Each row of a before or after table is a point. The points were changed in one or more steps. Then noise was added and the rows were shuffled. The steps act on columns, c1 being the first. Name the steps. A step turns or swaps two columns, mirrors them in a line or flattens them onto one, adds a multiple of one to another, or multiplies or shifts one. Angles are multiples of 10 degrees, from the lower column toward the higher: turns from -170 to 170, lines from 10 to 170 but not 90. Use the fewest steps. Two steps may share a column if one is a turn and the other turns, adds or multiplies; they go together, in the order done. Otherwise the lowest column goes first.
In the rows, zero is written as 128.

Before, 14 rows:
[[186 121 174]
 [109 116  97]
 [141 127  88]
 [141 177 120]
 [ 92 177 154]
 [125 115 103]
 [126 112 153]
 [121 164 119]
 [115 100 124]
 [174 145 152]
 [163 165 140]
 [110 143 171]
 [135 159 116]
 [151 157 118]]
After, 14 rows:
[[ 72 227 154]
 [144 209 117]
 [131 165  96]
 [158 207 118]
 [154 171 175]
 [142 166 102]
 [108 163 151]
 [148 227 119]
 [169 178  88]
 [119 150 123]
 [157 195 151]
 [127 213 118]
 [155 216 140]
 [ 80 192 171]]
Steps: add -0.7 times c3 to c1; shift c2 by 50

Before, 13 rows:
[[122 165 139  78 102 135]
 [110 136 161 118 141 133]
 [125 105 154 113 104 112]
 [152 124 138 107 117 136]
 [137 114 126 117 140 124]
 [134 112 126 130 116 111]
 [114 107 153 124  98 134]
 [126 111 143 131 125  89]
 [115 112 134  81 121 102]
 [149 100 124 123 139 148]
 [134 123 156 119 122 128]
 [129 109   8 117 105  94]
 [158 148 150 104 151 117]]
After:
[[111 111 157 140 144  95]
 [126 110 133 129 142  48]
 [135 132 127 149 167 138]
 [108 174 156 167 130 142]
 [112 122 117 129 130 121]
 [ 97 135 141 127 133 144]
 [127 105 165 139 141 141]
 [113 113 108 133   5  62]
 [ 98 121 138 169 131  80]
 [102 107 115 112 129 173]
 [124 112 137 124 121  93]
 [103 161 116 122 158 104]
 [118 127 142 129 152 129]]
Steps: turn c1 and c4 by -130 degrees; turn c1 and c2 by -20 degrees; turn c3 and c5 by 70 degrees; multiply c6 by 2

Before:
[[138 123 146 106  90 148 157 179]
 [122 159 118 169 136 127 117 113]
 [ 98 114 123 156 109  84 160 165]
 [ 82 108 107 105 146 112 158 165]
 [139 162 119 147 156 106  66 143]
 [176 184 124 194 167 138 128 171]
 [117  80 111 146 130 117 109 127]
 [106 109 106 157 138 108 109 118]
 [155 112 133 117 137 103 120 112]
 [178 184 160 148 170 152 100 180]
 [120 140 151 175 157 112 112 122]
 [112 126  95 109 135 102 133 151]]
After:
[[129  97 155 175 122 110 177 109]
 [187 151 160 114 137 112  90 126]
 [122  72 164  93 109 140 183  62]
 [173 140 114  84 142  88 140 119]
 [129 116 142 122  92 110 176 140]
 [151 130 149 131 156 103 109 123]
 [126  73 149 143  77 150 157  55]
 [101 145 131 142 121 102 121 125]
 [159 131  85 115 133 146  95  84]
 [124  98 137 114 130 127 166 145]
 [139 147 149 130 146 109 166 148]
 [136 179 141 135 146 119 154 135]]
Steps: turn c1 and c8 by -140 degrees; multiply c2 by -1; turn c3 and c5 by -120 degrees; turn c4 and c7 by 120 degrees

Before (12 x 9):
[[155 137 172 175 159  95 137  94 130]
 [171 146 121 165 119 148  76 157 154]
 [ 91 110  99 110 173 112 166 159  69]
 [120 113 111 188 128 178 169 151 152]
 [153 143 174 108 115 133 145 168 127]
 [108 120 130 141 123 169 156 126 114]
 [135  85 159 100 161 140 155  87 100]
 [ 79 150  91  99 171 124  96 128 145]
 [142 111 116 150 138 169 160 154 133]
 [ 93 109 164 151 136 178  82 106 134]
 [137 165  82 164 115 178 161  96 116]
 [ 87  98 112 124 120 103  92 101 113]]
After:
[[137 101 168 146 134 177 122 110  91]
 [150 156 129 164 121 148 126 150 174]
 [126 157 170 107 112 138 125 147 150]
 [ 73 130  91 112 172 114 132 129  99]
 [156 125 115 184 128 175 129 133 120]
 [114  97 117 128 122 105 135 103  87]
 [118 136  76 160 109 174 143 138 135]
 [150 132  94 103 175 123 137 143  83]
 [114 125 132 143 125 169 130 121 110]
 [127 122 170 174 168  93 127 116 151]
 [137 133 117 145 141 170 128 130 140]
 [ 98  79 152 101 156 136 122  92 133]]
Steps: swap c1 and c9; flatten c2 and c8 onto the line at 40 degrees; flatten c3 and c7 onto the line at 170 degrees

Before:
[[103 104 167 112 138 111  86  74 208 118 131 137]
 [143 142 126 133 117 115  74 101 163 135 162 163]
 [181 119 129 152  92  85 145  93 105 145 131 129]
 [147  80 136 155 170 131 134 115 137 138 103 176]
 [120 137  81 121 146 140 143 105 170 109 122 126]
 [133 111 145 168 105 120 119  79 136 126 118 135]
 [122 151 132  91 128 122 140 126  82 133 134 192]
 [142 153 128 169  88 148 117 146  83 129 143 103]
 [190  95 128 123 149 138 116 102 133 110 128 119]
 [117 123 137 115 135 109 127  91 108 131 179 111]
 [139 169 157 133 100 100 151  90 146 161 140 118]
 [145 102 147 149 142  84 164 127 104 109 121 160]
 [149 137 146 147 124 161 161  77 166 104 147 111]
 [138  87 106  89 127  98 160 129 135 140 142 174]]
After (14 x 12):
[[148  94 135 150 170 143  93 114 137 158  75 140]
 [120 144  80 115 147 136 124 105 170  72 125 122]
 [144 104 126 138 116 122 179 102 163 149 124 176]
 [122 152 131  99 128 103 133 127  81 143  83 174]
 [137 117 106 110 126  82  77 129 135 163 102 167]
 [104  84 167 123 138 106 145  74 208  98 124 136]
 [149 154 145 129 125 167 109  76 166  56 152 131]
 [180 133 130 171  91 104 109  94 105 179 129 132]
 [139 174 157 147  99 106 138  90 147 226 143 130]
 [142 141 128 154  87 166 153 146  83 130 157 122]
 [118 123 137 126 135 106 125  92 108 138 174 156]
 [147 130 147 168 142 100  84 126 103  71  99 143]
 [133 110 144 167 105 141 125  79 137 122 117 125]
 [190  96 127 119 148 135 116 102 133  74 134 122]]
Steps: mirror c2 and c7 in the line at 20 degrees; turn c4 and c6 by 30 degrees; multiply c10 by 3; turn c11 and c12 by 50 degrees

Before (8 x 14):
[[104 134 190 103 100 132 130 100 160 140 114 162 126 129]
 [158 174 130 116 162 136 146 108 120 189 201  99 102 147]
 [140 117 163 134 106 160 107 169 123  98 159 143 152  72]
 [146 132  98 104 102 109 140 153 144  96 113 136  68 167]
 [120 146 175 154 133  92 122 145 141 171 176 110 163 139]
 [140 133 123 104 104 168 164 102 122 150 115 113 169 123]
 [152 128 168 203 130 143 138 136 177 138 131 160 124 107]
 [126 127 146 129 124 119 123 104 140 138 176 123 136 156]]
After, 8 rows:
[[146 141 159 136 119 161 111 163 122  96 107 145 152  66]
 [188 119 172 203 178 148 134 132 177 129 128 164 127 108]
 [129  72 178 156 140  98 123 148 140  96 130 112 159 138]
 [142 103 150 127 131 123 118 104 145  87 112 122 144 158]
 [154 123 189 103 110 129 133 106 158 141 143 165 121 126]
 [148 116 123 110 111 165 164 100 123 147 136 112 170 116]
 [170 162 101 103 139 105 142 155 142 133 137 139  71 165]
 [119  39 134 117 167 136 144 107 121  70 148 102 102 153]]
Steps: add 1 times c9 to c1; turn c1 and c5 by 40 degrees; turn c2 and c11 by 110 degrees; turn c2 and c10 by 70 degrees

Before:
[[131 120 197 113 143 141 132 115 138 142 162  63 127 134 116 138 153 127]
 [111 159 120 133  92 130 105 170 129  76 122 131 131 127 119 117 143 113]
 [113 127 140 125 114 157  95 130 133 132  97 126 137 116 143 139 128 118]
 [117 124 126 135 135 113 101 160 139 126 104 138 154 108 129 139 151 147]
 [114 114 149 132 136 112 132  82 144 128 113 133 134 112 159 144 114 133]
 [124 137 162 127 127 118 126 164 141 140 133 138 174 138 120 119  84 173]
 [115 125 120 119 132 129 109 156 127 126 101  98 158 123 115 138 133 126]
 [125 123 116 127  98 132 121 112 136 131 107 122 128 107 125  88 143 118]
 [130 122 130 126 137 107 121 172 155 128 146 135 147 191 141 127 130 142]
 [128 143 117 123 135 144 121 167 132 140  99 134 121 108 121 148 150 110]]
After, 10 rows:
[[131 120 197 113 144 141 149 115 138 150 136  63 127 164 117 214 149 127]
 [113 126 140 125 114 157 107 130 132 145 103 126 137 129 143  75 169 118]
 [128 142 117 123 135 144 140 167 132 167  96 134 121 143 121  90 159 110]
 [125 124 116 126  98 133 134 111 136 149 153 122 129 121 125  32 152 118]
 [117 125 125 135 135 113 128 160 139 140 106 138 154 110 129  90 185 146]
 [115 125 119 119 132 129 120 155 127 128 106  98 159 121 115  82 156 126]
 [124 137 162 127 126 118  93 164 141 144 139 137 174 162 119 128  85 173]
 [130 122 131 126 137 108 125 172 155  79 137 135 147 169 141 165 139 142]
 [114 114 149 132 136 112 120  81 144 140 107 133 134 117 159 115 109 134]
 [111 159 120 132  92 130 125 170 129  28 135 131 130   7 119 102 171 112]]
Steps: turn c7 and c17 by -50 degrees; multiply c17 by 1.6; multiply c10 by 3; turn c10 and c14 by 50 degrees; turn c11 and c16 by 60 degrees; multiply c16 by 2.5

Before:
[[140 106 142  97 154 171  76 173 147 135 132 160 144 120 140 152 116  91
  142  83]
 [ 97 184  89 166 125 120 120 115 103 121 145 110 118 168 134 104 112 115
  119 177]
 [119 110 133  98 172 112  90 200 140 126 116 129 171 124 110 167 111 102
  136  89]
 [150 147 122 151 135 107 164  89 101 111 119 137 142 169 128 113 118 105
  130 149]
 [ 82 128 147 116 175 118 103 159 156 124  95 156 145 102 144 168 122  87
   98 102]
 [130 133  97  95 158 128 110 173 158 142 141 165 131 131 112 151 109  69
  132  92]
 [124 175  89 151 138 129  91 135  82 142 118 191 171 130 134 167 121 114
  101 140]
 [ 78 152 132 204 127 129 187 101 106 127 126 118 152 167 121 103 111 116
   77 119]]
After, 8 rows:
[[132 117 132 102 225  81  91 197 143 130 119 139 172 114 113 177 112 114
  168 119]
 [140 146 127 157 182  79 163  90 104 115 106 142 140 164 124 117 119 113
  107 132]
 [156 110 144 105 202 140  76 172 148 136 136 159 144 114 138 154 116  92
  166 109]
 [108 175  87 147 190  98  94 139  82 147 118 166 170 122 137 170 127  89
  119 149]
 [140 135 101  94 208  98 108 174 157 135 142 173 135 137 115 149 104  77
  160 117]
 [ 56 151 131 181 174  96 186 102 106 127 114 134 154 157 120 102 110 127
  147 176]
 [ 96 128 143 100 226  84 106 161 156 125 103 151 148  93 146 168 121  91
  158 146]
 [ 83 188  86 152 175  86 115 110 100 121 128 125 122 176 132 104 110 132
   81 145]]
Steps: turn c1 and c4 by 20 degrees; shift c5 by 50; shift c6 by -30; turn c11 and c14 by 20 degrees; flatten c12 and c18 onto the line at 130 degrees; mirror c19 and c20 in the line at 130 degrees
